Each wall is flat, endless, passes through zero and stands at right angles to its row. A trip goes straight from one point to another. Which walls does it cross, in order?

Walls:
(1): -32  -3  12
(2): 30  -21  -20
(3): -28  -2  1
(4): 1  -38  58
Trips:
35  30  -6 to -12  24  -39 => 3, 2
-21  -1  -43 to -25  7  -11 => 2
38  19  -15 to -21  38  -8 => 2, 3, 1
9  42  -4 to -23  -9  3 => 3, 1, 4
2  35  -26 to 31  35  -24 => 2
-25  -38  -49 to -10  -36  -6 => 4

Walls:
(1): -23  -14  25  -18  -28  25  46  5
(2): 25  10  7  10  12  -29  21  6
(3): 23  31  -4  39  -25  48  -64  1
(4): -21  2  51  -50  0  13  -10  23
Trips:
4  -20  -32  -19  -14  -45  42  66 to 16  3  -44  9  -21  -29  -35  22 => 1, 3
65  1  25  9  38  -1  23  -39 to 28  -29  33  2  -14  7  -33  28 => 3, 4, 2
-5  -4  -28  6  -18  -27  -19  -23 to -38  -1  15  23  53  -20  -10  -2 => 3, 2, 4
-4  -31  -26  -40  -20  -44  -45  1 to 7  -11  -25  -30  -49  22  1  -7 => 1, 3

Walls:
(1): 34  25  5  4  0  -14  -29  10  -11  14  -20  72
(2): -16  6  -2  -34  -10  0  -20  -14  -3  3  30  -22
(3): 32  -15  -18  20  36  -3  -18  -25  -11  34  -24  -25
(4): -4  -13  21  10  30  4  -17  -1  -30  -38  8  -4
(5): -31  42  -34  -8  -17  -42  -16  22  -30  43  -32  11
Trips:
3  -9  -27  -38  21  13  -39  -40  43  2  44  -42 to -48  3  15  -20  -10  58  14  36  -21  17  7  58 => 3, 1, 5, 2
-23  22  45  57  43  -37  -36  -17  -6  37  19  -10 to -2  38  -5  5  -32  -39  -2  -15  3  -19  -17  -24 => 2, 4, 1, 3
37  -12  -44  28  -31  18  10  -23  -54  -26  35  -41 to 11  6  10  -23  11  -33  -10  34  -23  6  -12  -39 => 5
-20  12  33  38  -4  62  13  -3  -5  -53  -3  -29 to 22  -22  13  33  49  33  7  20  -64  33  -5  25 => 3, 1
-3  -33  15  2  55  21  -34  1  5  18  -16  -22 to -44  10  21  16  10  32  65  18  -41  -45  5  -4 => 3
0  3  -6  10  14  -1  26  -11  -8  33  -24  38 to 2  1  21  1  -23  20  40  31  -2  8  -18  28 => 3
50  19  16  2  2  7  50  4  13  -8  -10  -46 to -52  19  28  -5  -17  31  60  27  69  -33  10  -28 => 3, 2
13  1  6  -17  30  -12  -30  14  -9  -23  48  8 to -2  19  29  18  11  5  8  -17  -13  0  6  -42 => 1, 3
-33  18  4  8  13  10  40  25  22  -51  -15  7 to -5  6  -50  -48  7  -14  27  55  62  -31  20  -35 => 4, 2

Walls:
(1): -25  17  0  1  -33  -10  36  16  1  10  -28  0  -27  -11  11  27  -22  -7  4  -36
(2): 6  32  13  21  -9  21  14  -21  -46  17  17  43  -11  29  -4  -62  -8  -4  -13  46
(3): 11  -1  30  44  -26  11  17  -40  12  11  -56  -1  27  38  -48  14  19  8  -24  -8
Trips:
8  19  2  9  42  -21  9  32  -11  60  31  29  -14  3  -23  16  -53  -3  -65  38 to -20  -30  -14  -20  -14  51  40  -26  -38  32  -2  23  5  25  -23  3  27  -9  78  -36 => 1, 3
-43  2  -17  7  39  -29  1  -53  -27  -13  -26  18  -2  -49  8  -6  11  46  13  12 to 28  10  26  47  -33  2  4  -14  -30  -2  0  -30  -46  -11  -25  -3  3  -8  -14  8 => 3, 1
32  15  -15  0  -5  32  34  1  4  29  18  33  -48  18  -16  -23  9  -17  41  -7 to 3  -3  39  3  -37  7  -13  15  36  -34  6  7  -20  27  -56  -20  7  -17  13  -30 => 3, 2
-32  -51  -27  -30  46  -32  -4  14  38  3  25  5  -35  25  -22  15  14  29  -6  -14 to -18  -6  -10  19  -7  -10  33  -21  17  9  -5  -10  -24  -18  -19  -11  -5  -44  15  4 => 1, 3, 2
22  29  -11  -1  -44  7  30  -21  3  14  3  16  -53  29  -6  37  -36  23  32  19 to 18  14  1  10  -9  86  -23  4  -11  -8  64  47  52  -11  5  -8  62  -47  -21  46 => 1, 3

Walls:
(1): 4  -1  -20  -56  -9  15  22  20  20  -11  -23  6  -9  3  33  18  2  -36  27  -26  1  -3  24  16  2  -17  1  -33  -16  -4  9  21  2  -25  11  29  28  -4  24  -26  -14  -50  39  -11  -26  -28  43  -12
(2): -27  6  -19  -5  17  -1  -11  14  -11  2  -12  46  -5  0  -9  10  -6  17  11  -49  -12  34  -2  12  -6  10  -24  26  16  -12  -6  -35  -14  -14  17  23  10  -3  17  -25  -6  26  -4  29  -1  28  6  -13
(3): -31  -13  39  32  -4  18  -3  -19  23  -1  16  -1  24  -6  -39  42  -2  -12  34  39  20  1  -4  -27  -2  56  7  -20  24  -22  6  -61  -5  28  6  -20  20  18  4  -3  -19  30  7  -26  55  1  13  12
Trips:
26  -21  -6  -6  0  -17  27  11  15  -30  25  -9  -1  19  14  -13  -12  -11  -18  33  16  2  27  11  30  -13  36  20  8  23  12  56  14  14  -42  10  -27  25  -9  -17  -3  20  -15  -3  63  -4  -36  -8 to 20  95  11  -1  13  21  5  -6  1  51  10  -38  10  11  -34  45  -19  34  -7  17  14  -23  29  -8  -15  7  2  -22  15  41  -16  -32  2  -19  12  19  -32  0  -25  -7  -25  -13  14  25  -26  16  -31  -4 => 3
-18  -24  21  -10  -10  19  25  39  -38  -9  -33  -9  -6  -9  -3  -4  38  6  -32  -25  30  2  -18  22  40  -30  -10  -8  16  -12  -7  9  -44  -43  0  -6  7  7  -16  4  -6  5  -46  1  -11  15  14  6 to 18  -19  -18  11  27  9  14  -41  7  41  -62  1  51  20  -32  -7  2  -27  5  58  -1  24  10  7  23  -11  -13  16  -5  -26  26  -13  30  10  -8  -37  17  -18  -16  -44  -19  26  -4  11  -17  20  23  -49 => 1, 3
14  -32  -32  31  -6  -11  -22  -28  -25  39  32  15  0  23  -14  8  24  -1  -1  32  20  13  -13  -12  -30  21  -50  -21  11  -21  -5  10  31  26  -26  41  -38  -24  0  36  31  19  -25  -13  15  28  19  -21 to -15  -2  28  -29  -20  30  -15  -37  -16  -20  12  19  -5  11  -30  62  8  4  23  -8  -4  26  -58  -1  -24  27  0  14  -41  32  -62  -7  28  35  15  -18  13  -10  33  16  -10  15  -24  13  -13  5  -26  -24 => 2
-35  1  -29  19  -1  11  -53  2  -19  16  -21  -14  15  11  39  -17  41  9  -7  3  5  7  29  -10  -4  10  0  21  -28  -20  13  4  2  8  -9  32  -7  -26  -38  7  4  -12  -26  7  6  33  -56  2 to -44  24  -6  -10  -8  9  -12  20  -3  -40  -21  37  54  0  -4  -29  -10  -14  -40  12  -5  -5  -27  -31  -24  6  -11  -7  -1  -12  0  24  16  6  -49  -10  10  34  5  3  -33  -16  28  -17  -39  7  0  25 => 2, 1
-18  36  -1  25  6  10  0  22  9  9  -7  13  9  -15  -38  -3  46  -1  -7  26  -8  -5  -21  27  -4  -28  10  -15  3  -1  -25  -7  41  -59  -10  -2  3  -1  -5  -3  -16  20  10  -8  35  4  -19  12 to 34  -1  21  -15  2  14  -42  19  3  -15  0  -11  53  -56  -32  -10  20  -18  -36  -28  34  12  -23  14  -28  0  -3  -22  -34  -24  -22  -68  46  -29  1  52  26  -19  -34  -27  48  -6  -15  -49  -21  -14  7  28 => 1
-28  32  -31  31  -2  -31  -24  -21  28  16  -41  24  -13  26  2  -20  -39  -32  3  12  27  19  5  13  24  5  -59  24  -15  -7  -5  27  -42  6  8  15  -15  -7  -7  -24  -6  -4  20  20  -15  -15  6  15 to 5  -32  -60  45  33  -1  58  -7  -16  13  25  -20  -16  -10  -3  -9  -8  -14  10  -31  44  14  -23  20  5  12  8  21  -2  -16  10  15  -15  21  -23  17  6  -13  -9  41  6  -7  -68  -15  -4  -2  21  -12 => 1, 2

Walls:
(1): 25  -5  -30  45  18  -34  31  -23  -16  15  -3  12  -13  -1  -20  -45  -73  37  -8  -58  4  -18  26  10  35  14  34  -7  -19  -31  11  12  -19  0  5  -1  33  0  45  -46  -69  -17  -2  -2  44  -40  0  22
(2): -10  -51  -31  -62  -9  -6  -37  -16  10  -8  -55  0  -12  -71  -7  17  0  10  -23  -5  4  -22  -25  21  -40  39  5  12  -35  -12  1  -23  14  33  -20  -6  -1  -4  0  -3  -19  -11  52  -15  -17  31  -35  -45
(3): -17  3  0  15  -50  -3  -30  53  -26  0  12  -17  11  -8  1  23  0  3  -14  57  -21  48  -19  -18  3  46  -5  -37  -10  7  -12  -38  27  20  12  43  -24  -3  -36  2  -27  14  27  -11  50  -22  -7  11
(4): 13  -51  -36  43  28  50  7  -40  11  -28  -36  71  38  19  11  43  30  -10  -7  -8  10  7  -38  28  0  -5  0  -36  4  18  -23  42  2  -21  -34  17  28  -22  23  -20  -18  -15  23  -31  -20  9  8  10
(5): 7  -30  17  31  -42  -3  53  -50  -12  29  26  10  11  -38  49  27  -11  -34  -15  -1  35  49  -9  -14  25  8  17  26  -44  12  37  -15  -48  -13  20  -29  27  14  -2  17  -15  21  0  8  5  23  -3  -65
(6): 79  46  24  41  5  -27  -16  31  28  12  -21  7  11  -30  -23  31  -17  -10  -38  -35  -34  23  -46  -14  -67  -48  -20  8  37  40  28  56  61  -6  -29  -12  -27  31  27  7  68  -6  -8  47  15  -20  11  22
Trips:
-16  -17  51  8  -29  1  24  60  30  -21  -26  25  30  14  32  20  34  8  -28  -33  -7  0  -27  -22  5  -15  -14  -3  -12  -5  11  -30  6  -17  -21  -30  -2  -26  47  16  41  5  -13  28  -7  -9  36  -10 to 33  11  -46  1  7  13  -10  10  20  -15  10  -25  4  9  11  -39  -15  58  26  -2  -12  8  10  -25  3  -48  13  -10  15  -19  -30  -4  36  -16  13  -4  -18  24  6  47  10  -16  -42  19  -24  9  23  -7 => 5, 4
2  -55  -31  9  34  -32  48  -42  -9  32  -54  -40  -24  32  -51  -18  -50  -4  -1  -9  -24  -29  2  27  -22  21  3  11  -27  41  -6  -42  83  15  -3  -42  3  -25  -12  8  -17  -17  -2  48  -26  27  21  -9 to -5  7  7  -16  39  -9  30  -8  -11  -15  -21  23  -13  8  -60  23  -37  56  42  29  -31  -14  -35  -30  -22  -35  -11  -7  12  8  4  -10  -16  52  2  13  -36  0  33  -34  80  28  -2  -42  40  36  16  13 => 1, 2
42  28  3  -7  24  14  -23  -15  8  26  -13  11  -5  22  -22  -15  -16  -1  -2  18  -26  -54  20  -8  -37  -35  0  11  -3  16  0  -11  -5  34  36  13  -13  52  -5  -22  49  -45  1  -19  -29  8  29  -5 to 30  -29  -24  -17  23  33  9  3  -21  -1  3  -7  9  32  -28  -2  5  -13  34  5  -8  -40  47  -8  -45  -12  -28  23  23  -16  -6  -12  -5  -18  -2  -26  -58  8  -32  9  35  45  -30  -7  4  -14  -8  -20 => none
0  32  -25  -19  0  11  -21  44  5  -3  -34  66  9  -1  11  -17  12  21  -49  -9  32  -43  8  3  23  31  -13  -2  -21  -43  -14  5  6  -51  41  15  -6  31  34  40  4  -28  12  10  -4  -11  -22  -24 to -36  19  25  2  60  2  -6  24  -34  7  -29  -28  -44  14  27  8  31  4  57  21  5  23  27  -5  17  9  -2  -43  -29  -14  42  -41  21  1  45  27  -28  3  -14  -6  9  -33  -60  46  -39  -9  -26  20 => 4, 3, 1, 2
1  43  2  48  1  -44  -22  -26  -33  13  -12  -30  16  10  -27  6  24  3  17  13  40  -13  10  39  1  -7  4  -15  1  26  -3  6  -40  -10  -28  -19  -17  47  21  20  -22  -65  15  -36  20  -5  25  6 to -18  -1  10  10  9  7  -9  -16  -25  -7  13  21  5  -34  -17  -25  20  -1  9  4  -34  5  -7  -12  -34  -7  21  7  33  31  27  40  -11  26  -9  -6  -9  35  74  35  -16  -36  11  -27  -6  32  26  -1 => 2, 1

Walls:
(1): -4  9  38  -35  26  -20  -2  -22  41  1  18  30  19  46  32  -36  15  -31  -39  -36  2  11  38  34  -17  26  -24  -14  11  21  5  -17  -3  8  37  -2  4  18  43  -16  31  -4  -7  10  50  -16  -20  -28
(2): 57  2  42  12  10  -24  -22  27  -14  -52  35  -16  0  8  30  -33  19  7  -1  17  49  -8  -24  9  -39  55  -50  17  44  -5  12  -25  37  3  -6  51  -28  -3  -19  25  23  10  50  -23  -3  27  32  29
(3): 10  15  45  14  8  -11  75  32  -26  -10  -48  17  -2  30  -7  1  23  -36  50  -25  31  13  0  -33  -16  -15  -2  7  -14  1  7  -15  -19  -6  14  -11  -24  14  -33  21  -10  40  -2  4  29  6  8  35
(4): -14  4  -30  -33  -1  -17  -14  -31  41  -23  -27  61  -22  21  4  -44  -33  -56  -14  -18  -6  7  -28  21  21  -9  17  9  -3  3  19  -38  -32  -8  -31  -15  1  -13  -22  5  8  -21  29  -26  6  34  12  -3
(5): 18  -21  -26  -12  -43  18  -44  -9  -22  -31  10  -49  -8  -7  27  -12  26  35  -3  -7  -10  48  -9  -5  -9  4  -3  17  -37  7  20  -3  35  -48  -48  -18  11  0  21  -20  1  25  5  -6  20  -24  -10  0
(6): 50  -2  -28  50  13  -2  -7  22  -20  -14  -22  14  15  -13  -10  16  -18  3  21  0  11  -12  14  20  1  43  10  -15  25  -24  32  25  -14  32  23  -4  -15  -13  9  -5  21  -28  9  50  -6  44  12  -12
Trips:
-33  13  -3  8  -18  12  3  3  34  -8  4  -14  19  -11  55  17  -34  -5  -2  38  48  -31  6  9  -19  -27  5  23  1  4  -3  -25  -11  -36  5  -26  5  -16  37  -2  11  4  -9  -45  50  -25  -30  -2 to -18  50  -44  53  50  16  -32  19  -28  16  -36  15  -55  62  -8  -15  -14  -29  -35  20  1  12  -6  14  22  72  12  -15  -17  40  43  -6  6  -3  -14  20  18  -33  -21  8  12  45  -23  -28  13  -64  35  11 => 3, 2, 6
34  35  21  -33  28  8  52  15  24  21  -19  -33  -9  2  4  -16  0  -13  43  22  -57  -13  60  29  7  4  -70  55  29  -58  -17  -19  -31  -42  -3  31  -63  -6  -8  -25  -12  -1  -10  -35  21  -7  -29  -9 to -18  25  20  -30  -51  14  57  24  -7  -1  -16  -20  17  -24  -21  -19  -15  -16  -21  14  -3  -2  0  -30  18  16  39  -5  -49  16  66  -5  -3  -26  3  -17  -12  -40  6  -48  -45  21  24  -3  20  -22  -53  9 => 2, 5, 1, 4
-48  -13  33  12  -17  22  9  -65  6  -10  10  19  -7  19  3  -31  9  8  19  -22  4  -2  38  28  12  27  27  1  -16  -7  -2  17  -13  12  -9  -1  14  35  33  38  59  0  -50  10  -53  -11  18  54 to 42  -39  3  7  28  -13  14  39  -8  17  49  36  40  3  4  23  -1  18  -40  0  -30  26  -24  -3  -14  4  23  -15  -28  -50  -59  -36  29  45  7  -14  -37  7  15  18  -11  26  -10  -13  -55  50  -15  -4 => 4, 6, 2, 1
